Rows are points. The window is the flat piece filled in between its corners: a triangle in 3 columns, a solid with four corners in 4, and so on. A path goes straight from each point to the next, and from the last back to the first. List the points from which the path goes on through the window.

Window (3 x 3):
[[  2.6  -9.9 -27.2]
 [ 14.4  -3.8  12.4]
 [-11.1   9.4 -12.6]]
Path:
(1): [-12.4 -14.7 -27.7]
(2): [-16.7  -0.5 -25.8]
(3): [  3.6  12.1 -21.3]
(4): [ -3.9  10.7 -35.8]
(5): [-17.1  -0.1  -9.1]
(6): [-6.8 -2.9 -1.8]
(7): [ 5.2 12.1 -6.8]
(8): [13.1  5.1  6.8]
(9): [ -6.8 -10.6  16.2]
(10): [  6.5 -21.3   6.4]
(11): [20.9 -5.4 -1.3]
(12): [13.9  1.8  4.7]
(13): [ -6.6 -13.0  11.7]
(14): [ -7.7 -19.1  -4.8]
(15): [ 11.9  -0.6 -24.4]
(16): [  2.5   2.1 -30.2]
Through the window after points: 6, 12, 14

Window, 6 rows:
[[  5.0   2.2  -0.1  32.7 -25.7   2.5]
 [ 12.1  -7.6 -17.1 -13.0   2.4  -4.1]
 [-10.4  22.9  11.3 -49.5   4.1  -3.6]
 [  8.3  -6.3  -3.7   9.7  17.4  -4.6]
 [ -7.5   5.6  -3.9 -15.1   1.3  19.0]
 [ 25.6   8.8 -13.4  30.4  -3.8   7.9]]
Path:
(1): [ -9.0  10.8 -19.5   3.1   8.0  -5.1]
(2): [ 10.5  -0.4  17.0 -18.5   1.4   6.3]
(3): [22.9 -0.9  2.5 13.4 -5.7 10.5]
(4): [  3.6  10.9 -22.6  19.8  -5.5  -0.9]
(5): [-11.3  14.4 -26.3   4.0  -1.9 -10.7]
(6): [ 13.6  -3.7  19.4   9.8 -10.3  10.6]
(7): [  4.8   0.4  11.8 -14.0   4.1  22.0]
(8): [-11.2   8.6 -16.2  -9.3  -0.4   8.9]
Through the window after points: 1, 3, 5, 7

Window (8 x 8):
[[ 14.3 -18.7  28.7  -2.4  20.0  12.6   0.3   8.5]
 [ 23.2 -15.8  -0.7  13.1  11.4   1.6  11.3  22.3]
 [ -4.0  -5.0  -3.2   1.3 -14.0 -12.9 -33.7 -36.0]
 [  1.9  -1.9  -8.1 -12.9  11.2 -19.5  16.7  16.5]
 [ -3.6  -0.7   1.4   1.4  -0.8  -5.8   2.6  33.8]
 [-20.2 -19.3 -14.1  -5.2  10.7  19.7 -10.9 -23.5]
 [  2.8   8.9   0.4  12.3  23.2 -15.2   1.9  20.7]
 [ -3.3  15.2 -14.9  -8.2 -11.3  15.8 -15.8 -34.5]]
Path:
(1): [ 19.4  -8.1  -8.7  -8.3  16.2   3.3 -10.1  32.7]
(2): [ 12.8  -5.4  -6.1  -2.3   7.4   1.4 -28.7  16.9]
(3): [-6.7 -0.8 -6.8  3.2  1.6 -2.6  4.4 -1.4]
(4): [  6.9 -10.4  16.3  11.8   2.0   2.5  12.6  10.0]
(5): [  4.5  -9.8   9.3 -15.5  20.0   5.5 -16.6  15.1]
(6): [  7.8  -3.5 -16.0 -10.9  10.4   4.3 -16.7  -4.4]
(7): [ -5.4  -1.9  16.5  21.9 -18.9 -12.1  -1.7 -13.3]
(8): [ 2.1 -6.5  7.0  3.2 11.4  4.8 15.8 18.8]
Through the window after points: 4, 6

Window:
[[-12.0   0.0   3.8  -4.7   2.2   9.6 -11.0  22.7  16.6  -1.8   3.2]
 [  8.2 -11.5   3.8 -23.1  16.1 -15.4  16.1  -6.9 -11.9  -7.1  28.7]
 [-19.4   7.3   4.8  -0.7  -0.2 -31.6 -17.8 -14.6  17.9 -12.0   3.9]
 [ -6.8  -3.1 -17.8  17.9  11.1  -4.9 -13.3 -17.5   0.3 -29.6  -2.7]
 [-20.5 -16.7 -40.0   1.4   0.6   9.3 -10.1  -9.8 -27.9  11.8  -8.0]
 [ 16.4  14.1  15.6  36.5  13.1   5.5 -10.0  -3.1   8.0  10.7  17.9]
 [-19.2  23.9   2.1  21.5  -0.2 -29.6  22.0   0.4  -7.3  -3.6  -5.7]
 [ 18.8   5.0   2.4  21.0  -8.7  -8.4   1.4 -16.8  30.5  14.2  -5.4]
 [-10.9   6.9  10.8 -10.9   4.3  31.0   8.8  -0.8 -20.3  11.1  -6.5]
 [ 13.0  13.9 -25.5 -26.1   2.9  16.3  -3.5   3.8  -3.6  22.3  13.8]
 [-32.2 -17.7 -33.3 -15.2  10.7  24.7 -10.2 -22.4  23.2   5.2  -0.6]]
Path:
(1): [ -2.2  -2.2 -29.1  -7.2  16.6   2.1  -8.6  -4.2 -13.2  12.2  -6.2]
(2): [ -5.8   1.5 -15.7  -6.1  34.0   1.6  -2.1  -1.2 -11.3  20.9  -7.9]
(3): [ -2.6   7.7 -14.2  -7.6 -19.9   7.4  -4.1  -5.1   0.0   0.0  12.8]
(4): [-13.9   4.7 -11.5   8.0 -23.9  10.1   7.7  -9.2  -9.2  -2.2  15.8]
(5): [  5.9   3.5  -5.6  -0.4  20.1 -12.9  -6.6   0.0  -4.3   7.7  -6.4]
(6): [-4.2  0.9 -9.5 -0.3 18.3 -3.7 -6.0 -3.9 -0.5  0.5  3.1]
(7): [-15.7  -4.1  -1.4  -6.4  -5.9  13.6   0.2  -1.0 -10.9  -7.7  26.5]
(8): [-10.6   1.4  -1.8   5.2  -4.0   1.4  -0.1  -7.2  10.1  -2.8  14.3]
(9): [-10.8  -4.2   1.6   4.9  34.8  -5.0 -19.5  -7.0  -1.7   4.1 -25.7]
(10): [-12.7 -18.8 -26.3  -5.2  22.6   1.5 -10.5  -1.2 -18.4  25.2 -18.1]
(11): [-14.9  -7.1 -28.1   2.7  -4.3   7.0  -5.6 -11.0 -16.7   1.1   2.5]
(12): [-11.7  -1.1 -18.3  -4.2 -14.3  14.6  -3.1  -6.2  -6.2   7.6  12.1]
Through the window after points: 2, 10, 12

Window, 14 rows:
[[ -5.0 -10.8  10.4  -2.3   2.8  -1.4   4.5  21.4  11.2  -6.6  -5.7  -3.2
  -17.4 -11.8]
 [-12.7   6.7  -7.4 -24.9   5.6  -1.6 -31.1  -0.4   9.4  11.9  -6.5  14.3
    2.4 -10.6]
 [-19.8  12.0   3.9 -17.3  -7.8   9.6 -23.4  10.2  -6.0  10.4 -13.8   9.3
    0.0  31.3]
 [  7.0 -18.1 -12.9   0.6 -16.6  -2.0  10.3  17.8   6.9  13.6  11.1   0.0
   -1.1 -18.8]
 [-28.3  -6.1  10.9  29.5   8.3   6.8  10.7 -52.2  -8.1 -16.4  14.9  -9.2
   31.2  -7.5]
 [-10.7  -2.2 -16.4   1.7 -10.8   8.9   6.9   1.7   4.5  -5.7  -1.9 -28.6
   -0.4 -23.7]
 [ -6.2  -3.6  -2.3   4.3  -2.2  25.1  11.3  12.3  -8.8  11.3  -4.3  -0.9
   -7.9 -30.2]
 [ 21.1  -2.9  -8.3  -4.3 -10.3  -2.1  12.8   3.7   9.5   0.3 -28.0  10.1
  -19.9  -2.9]
 [-24.4  18.2   2.8  -3.8  19.0  -9.7  12.4 -10.5  -0.1  13.8 -15.4   2.7
   10.8  22.0]
 [-12.6   0.0   1.7 -10.9  -8.5  16.1  12.0 -18.4  -3.7  -2.2  32.8 -14.6
   -7.0 -27.2]
 [-28.2 -10.3  -3.8 -23.3   5.2   4.9 -19.9  -6.4  12.4  27.2 -22.8   9.8
  -11.5  23.3]
 [  4.6   0.9  13.5   1.7 -14.3 -11.6  -3.6   0.0   7.9  22.4 -19.1  -6.7
  -10.7 -11.0]
 [ -6.3   4.9   2.4 -10.7  27.3   8.0 -23.9 -10.2  -0.4  19.6  -9.9  -4.9
    4.6  31.9]
 [-33.9  16.5  -3.8  43.6  15.0   5.8   7.4 -40.7  -4.4  -6.8  22.6  -8.7
    4.0   3.6]]
Path:
(1): [-14.3   2.9  -3.5  -4.4   3.2   0.7  -1.8  -4.0 -10.2   6.1  -7.1 -10.5
 -20.4  -3.3]
(2): [-13.0  -5.4   0.8  18.4  -6.4  20.6  17.3  -7.3  25.5   4.1   4.7   2.2
  34.9  -2.8]
(3): [-3.7  3.1  3.2  6.6  4.1 11.4  0.8 -6.8  8.2  3.6  3.6 -5.3  9.2 -4.0]
(4): [-26.8  -0.7  -8.5  -0.3  -3.5 -15.2   4.0  -8.0 -25.3  -2.7   5.6   0.1
 -17.8  -5.9]
(5): [-17.0 -17.8 -18.6 -16.5   9.3 -22.6 -29.6   7.3 -15.2   2.0   2.4  14.8
 -24.9  18.0]
(6): [-10.2   8.4   2.6  -8.4  -6.2  11.3  -7.2   1.9   6.2  11.8  -7.3   1.7
   6.7   0.8]
(7): [-23.0   8.6   3.3  -1.6  -4.8  21.2   9.1   5.9  29.5  18.6   0.4  -1.6
  17.2   6.1]
(8): [-6.5 -1.0 -1.3 -5.7  0.7 -4.0  1.2 -7.6 -8.4  3.1  2.4 -2.9 -8.3 -8.2]
Through the window after points: 5, 7
